Each point is reached from the start by the listed moves, each made 0, 1 or 2 times, or once backwards (-1), plus a little noise. Say if it took an odd or an even number of moves. Then give how often each move was made.

Moves:
(1): [ 25 -10]
(2): [ 9 32]
Start: [  6 -13]
Points:
[73 31] -> even (2, 2)
[-9 30] -> even (-1, 1)
[-20  -4] -> odd (-1, 0)

Moves:
(1): [33 -7  1  1  2 -2 -3 -3  2 -7 -1  2 -1  3]
(2): [ 4 34 -3  6  5  5  1  5  1  0  0 -3  1 -5]
(3): [ 1  4 34 -3  1 -5 -7 -1 -1 -4  5  6 -1  2]
(4): [ 6 -5  4 42  1 -2 -5  2 -3 10 11 -2  4 -2]
(5): [-6 -2 -2 -4 32  2  0 -1  2 -1  1 -2 -1  0]
(6): [ 3 -7 -1  3 -4 34  0 -1 -2  5  1 -4 -2  3]
(7): [ 6 -2  1  0  3  2 28  1 -2 -1  3  2 -1  2]
(8): [-1 -3  1 -2  3 -2 -6 32 -2 -2  4  1 -2  3]
(9): [-3  0 -2 -1 -3  1  1  2 37  6 -1 -6  2 -2]
(10): [ 3  3  1 -5  0  3 -5 -4 -6 39 -4  6  3  5]
(11): [ 1  3 -6 -7  1  0 -2  0 -2  0 24 -1  2  1]
Start: [-8 -5 -2 -4 -3  3  8 10 -3  3 28 17  4 -8]
Points:
[ 39 -59 -41 -18  70 -31  34  36  45 -49  55   6   0  -1] -> even (2, -1, -1, 0, 2, -1, 1, 1, 1, -1, 1)
[ 62  54  59 -48  46  34 -55  62 -50  46  29  37  -3  12] -> odd (2, 2, 2, -1, 1, 1, -1, 2, -1, 2, 0)
[ 85  30  78  -3  15 -30  42 -29 -50  47   5  55   4   4] -> odd (2, 1, 2, 0, 0, -1, 2, -1, -1, 2, -1)
[ 27 -21 -46 -11 -15  78 -25  -2  22  95  36   6  13   6] -> odd (1, 0, -1, 0, 0, 2, -1, 0, 1, 2, 1)
[-27 -29 -41  24  66  84  51  70 -23  69  73   4   5   8] -> odd (-1, 0, -1, 1, 2, 2, 2, 2, 0, 1, 1)

Moves:
(1): [22 -2  0  2 -5  0  6  5 -2 -3 -2 -4 -2 -5  6  1  1  0 -1 -1 -2  0 -2 -1
  2  4 -2]
(2): [ 1 20  5  5  0  5 -4  0  0  1 -5 -3 -8  2  3 -6  2 -1  4  0  4 -4 -3 -5
 -4  4 -1]
(3): [-4 -4 29  1  6  3  4  7  3  3  5  6  1  2 -4 -4 -7 -2  4 -3  1  1  0 -6
  3 -1 -3]
(4): [ 0 -2  0 24  4 -1 -1 -3  0 -3  3 -1  0  0  0  2  2 -3  3 -4 -3 -2 -6  2
 -2 -1 -2]
(5): [ 8  4  1 -5 33  0  1 -8 -5  4  0  3  7  1 -4  1  6  2  9  2  6  2 -1 -8
 -2 -6 -1]
(6): [-3 -4 -1  2 -2 24 -3 -5 -2  1 -7  0  6  1 -4  1 -2 -4 -1 -4 -4  3  6  0
 -2 -8  1]
(7): [-1  4 -2 -2  2  4 20  5 -3 -2  2  6 -2  3 -1  0  3  5 -1  1  2 -3  4  2
  0 -1 -6]
(8): [-3 -3 -1  3  9  6 -7 34 -3 -2 -6  2  3 -4  3  4 -2 -5  1 10  4  0 -3  6
  3 12 -4]
(9): [  5   2  -2  -1   3   4  -2   3  31  -5   1  -1   1  -7 -10  -2  -1   6
   4   4  -7   7   6  -4  -6   5  -3]
(10): [ 1  2 -6  3 -1  0  3  0  4 20  5 -2 -1 -1  1 -4  8 -8  1  1  4  4  5  0
  4  2  6]
(11): [ 3  4  0 -5 -2  4 -7  4 -6 -7 29 -1  2  3  4  2 -5 -1 -1  1 -4 -1  6  3
  1  0  2]
(12): [ 8  3  0  3 -1  0 -3 -2  1 -1 -3 28  9  2 -2 -2 -1 -2 11 -7  0 -2 -1 -1
  3  1  6]
(13): [-1  9  3  0 -4 -3  2  1  2  0  2 -4 23  0 -4  4  1 -1  0  0 -1  0 -1  1
  3  2  1]
(14): [  6   3   1  -1  -1   3  -4   1   6   6   2  -3  -6  32  -4   4   5  -3
  -3 -10   5   4   6   1  -1   2  -2]
(15): [-9 -3  6 -1  7  5  1 -3  9  0 -6  1  5  1 33  4 -2 -1  3  0  2  3 -3  3
 -7  2 -1]
(16): [ -4  10   3  -4  -2   1   0   3   1   5  -4   4 -12  -5  -6  29  -1  -2
   3  -6  -9   0  -4   1   0  -2   4]
(17): [ 2 -1  5  2 -4 -3 -3 -1 -3 -8  2  2  3 -6  2 -6 31 -6 -3 -3 -4  0  1  0
  2  1  4]
(18): [ 4 -4  5  7  3 -1 -6 -2 -9 11  3 -3  0 -2  1  4  6 37  4  1  3 10  0  2
 -5  3  2]
(19): [ 0 -2 -1 -1 -6 -3  0  0 -1 -4 -3 -8 -3  2 -3  2 -1 -4 25  3  2 -3  6  0
 -3  4  1]
(20): [ 1  0  6  5 -4  1 -5 -6 -1 -4  1  4  1  6  2  5  4 -4 -4 24 -4  1 -1 -1
  0  1  4]
(21): [-3 -9  0  2 -4  2  3 -3  6 -8  4  1  0 -6 -5  9  2  1 -9  5 36  3  5  3
 -1  5  4]
(22): [-3  5  5 -3 -4 -6  0  0 -4 -6  2  0  1 -2  1 -2 -8 -3  4 -1 -2 30 -3 -2
  2  3 -6]
(23): [ 4  1  2  8  7 -4 -2  0 -3  2 -4  3  1 -4  6  3 -6  0 -8  0 -6  0 33  1
  6  2 -4]
(24): [ 4  3  6 -2  4  1  1 -3  3  1  0 -4 -4  1  3 -4  3  0 -3  2 -2 -1 -3 24
  5  1  3]
Start: [ -7 -18 -13   5  -2   5 -13 -16 -13  -5   5 -38  11  -3   3  -7   1  -2
  14  -2  23  -3  -8   3   7  -9  10]
Points:
[ 20 -50  13 -26  -5  32  20  55  55 -32  49 -44  -1 -71  78  -8 -40  -1
  27  15  31  43  51  67  19  37  -2] -> even (2, -1, 1, -1, -1, 0, 1, 1, 2, 1, 2, 0, -1, -1, 2, 0, 0, 0, 1, -1, 1, 1, 1, 2)
[ 28 -51  35   3 -27  26  30  40   5 -58  39   9  29 -49  29  19 -51  81
  62  25  83  76 -38  68   7  37   2] -> even (2, -1, 1, 0, -1, 0, 2, 1, 1, -1, 1, 2, 0, -1, 1, 0, -1, 2, 1, 0, 2, 2, -1, 2)
[  6 -34 -13  47  -2  68  25  26  45  -3  41 -24  75 -20 -35  15 -29 -61
  40 -20  83   2  26  42  26   9  15] -> odd (1, -1, 1, 2, 0, 2, 1, 1, 1, 2, 1, 1, 2, 0, 0, 0, -1, -1, 1, -1, 2, 0, 0, 1)
[ 30  -9 -20   6  -4  92 -13  38 -44 -23 -41  -7   1 -17  66 -17  87 -25
 -17   4  73 -39 -47  42   5  12  25] -> even (2, 2, -1, -1, 0, 2, 1, 2, -1, 0, 0, 1, -1, 0, 1, 0, 2, 0, -1, 0, 1, -1, -1, 1)
[-31  25   3  83 -50  44 -67 -75 -25  -6  32 -15  60   2  19 -51  -6 -35
   9  17 -35  22 -18 -36   1 -25  23] -> even (-1, 2, 0, 2, -1, 2, -1, -1, 0, 1, 1, 1, 1, -1, 0, -1, 0, 0, -1, 2, -1, 1, 0, -1)
[-34  48 -10 -38  95   4  32  -6  30   8 -35 -31 -24 -48  15 -14   1  36
  38  -4  -1  32 -21 -54 -25 -15 -29] -> even (-1, 2, 0, -1, 2, -1, 2, 0, 2, 0, -1, -1, -1, -1, 1, 1, 0, 0, -1, -1, -1, 1, 0, -1)
[-37  33  63   1 -28  57   7  32   9  -3  31   8  41 -27  46 -30 -27 -74
  -2  32  54  52  -7  20  35  23  13] -> odd (0, 2, 2, -1, -1, 1, 1, 1, 0, 2, 1, 1, 1, -1, 1, 0, 0, -1, -1, 1, 1, 2, 0, 1)
[  8  66  20 -21  17 -24 -44 -86 -43 -55  44  -5  31 -39  50  56  62 -64
   5  43  60   9   7  12  20  -3  56] -> even (0, 2, -1, -1, 2, -1, -1, -1, -1, 0, 2, 1, 1, -1, 1, 2, 2, -1, 0, 2, 2, 1, 1, 1)
[ -2 -18  -2  43  61  76 -28  44  12 -21 -32 -65 -25 -27 -27  53  40  27
  85   8 -44 -20  -3  32 -24  -9  -3] -> even (0, 0, 0, 2, 1, 2, 1, 2, 2, -1, 0, -1, -1, 0, 0, 2, 1, 1, 2, 0, -1, -1, 0, 1)

Moves:
(1): [14 -6 -5  1 -4  7  3 10 14 -1 -6 -8 -2  6  6  0 -4  4  1 -3 -3  4 -3  2
 12  4]
(2): [ 4 14 -3 -4  0  9 -1  0  6  2  0  1  0  6  6 -2  4  0  2 -5 -5  2  4  3
  1  1]
(3): [ 1  4 11  3  2  3 -3 -3  3  1  7  2  4 -2  1 -9  2 -3 -2 -3  4 -6  0  7
  1  5]
(4): [ -3   6 -10  19  -3  -4   7   0   3  14 -15  -9  -7   4  -3  -8  -2  -5
   7   2  -7  -8  -3  -3  -2  -1]
(5): [ 12   4   1  -1  10   5   3  -5   5   0  -8  -3   1   8   3  -4  -6  -4
  -3   3   2   6   7 -10  -7   0]
(6): [ -1  -3  -1   1   2   7  -1   5   2   3   3   5  -8  -7  -5   2   6 -12
   0  -1   7  -7   6 -12  -6  -2]
(7): [  0  10   7  -2 -15   4  20  -6   4   1  -8   4  -2  -7   0   5   0  -3
  -1   1   9   5  -2  -6 -10  -7]
(8): [ -6   9   8   1   1   1   6  15  -3  -1  -2   4  -8  -6   0  -1 -14  -1
  -5  -9  -9   0 -10  -6  -3   9]
(9): [  1  -1  -7  -7  -3  -7   6  12  18   3  -2  -2   9 -11  -6  -7   0  -5
   8   2   2  -2  12   1  -9  -8]
(10): [ 2 -2 -5  1 -2 -2 -1  4 -5 17  5  8 -3 -2  3 -3 -5  1 -1  4 -2  4 -3  1
  2  4]
(11): [  5   3 -10  15  -1  -2   5  -4   1  -8   9  -5 -11   6   2   1   0  -2
  -6  -1  -2  -2   5   3  -4  15]
(12): [ -3  -2  -3   5   0   8  -2  -9   6   4  -6  10  -1  -3   1  -7   7   0
  -9   0 -10   5  -9   2   1   5]
(13): [  1   4  -4   4   0  -3  -2  -3   5   0   5   0  14  -1   6   6  -8  -1
   0   3   6   4 -10  -2   0  -1]
(14): [-13 -14   9  -3  -5   4   1   7   7   1   4 -12  -3  13  -4   3   2  -9
  -5  -4  -7   3  -4  12  -4  -7]
(15): [-6 -8  5  9  6  0  3  3  4 -2  3 -2 -9 -4 22  7 10  4 -3  2  3  0  0 -5
 -4  3]
(16): [ 2  3  3  1  2 -5 -2  0  5  0 -2  4 -5  4 -3  7  9  6  1  0  5  3 -4 -1
 -3 -1]
(17): [ -5   6  -7   8   1   1   9  -2 -14   2  -1   4  11   4  -3 -10  11   1
  -5  -6   4   3   5  -5   3  -5]
(18): [ -5  -3  -3   1   8  11   5  -6   7   3   2 -10  -2  -2   0   0  -1  13
  -3   4  -1   0  -3  -2   6  -3]
(19): [-3 -1  1  2 -4 -1  0 -4  4 -1  4 -1 -1 -1 -2 -5  8  0 16 -2  0  6 -6 -2
  0  8]
(20): [ -4  10   5   1   0   3   1   4   2   0   8   3  -1  -5   0  -6   5  -1
  -4  16  -4   2  -3 -10  13   5]
(21): [ -6  -2  -3  -7   6   0  -3   4   7   0   4   7  -1   4   3 -10  -1  -2
   3  10  12   7   3  11  -3   5]
(22): [  8   3   6   6  -6   0 -10   1   2  -8   2  -8 -11  -8 -12  -6  -4   5
   7   1   1  12   9 -10   9  -5]
(23): [-5  1  6 13 -4  2 -1  5  6 -3 -1  7  3  6  2  2 -7  1 10 -2  1 -3 13 -1
 -1 10]
(24): [-5  7  7  2  5  7  6  8  2  4 -2 -6 10 -9 -6  4  5 -5  6  1 -5  5  1 15
  5  6]
Start: [ -3   2 -13  -3  -3  -2   4   4  -3  -9  12   4   7  -7  -3   3  -2  -7
  -4   4   3   5  -8  14 -16  -2]
Points:
[ 31  22 -40  91  16  19  -1 -24  30 -27  -8  47 -40   8  30  -3  31  12
  -6 -15  42  45  53 -95 -49  13] -> odd (0, 1, -1, 0, 2, 2, 0, 0, 0, 0, 1, 2, 1, -1, 2, 2, 2, 0, 0, -1, 0, 2, 2, -1)
[-22  -9   8  -6  58  26  -8 -72  16   8  16  32  -7 -17  76 -23  28  39
 -38  31  12  10 -72  13 -23  22] -> even (-1, 0, 2, 0, 1, -1, 0, 0, -1, 0, -1, 2, 0, -1, 2, 0, -1, 2, 1, 0, 1, -1, -1, -1)
[ 28 -31 -35  -2  28  20 -45  -3  37  11  55  33  18 -29   9 -20 -22  26
  19  64  58  37   1 -57  28   5] -> even (1, -1, 0, -1, 1, 2, -1, -1, 0, 2, -1, 0, 2, -1, 0, 0, 0, 2, 1, 1, 1, 1, 1, -1)
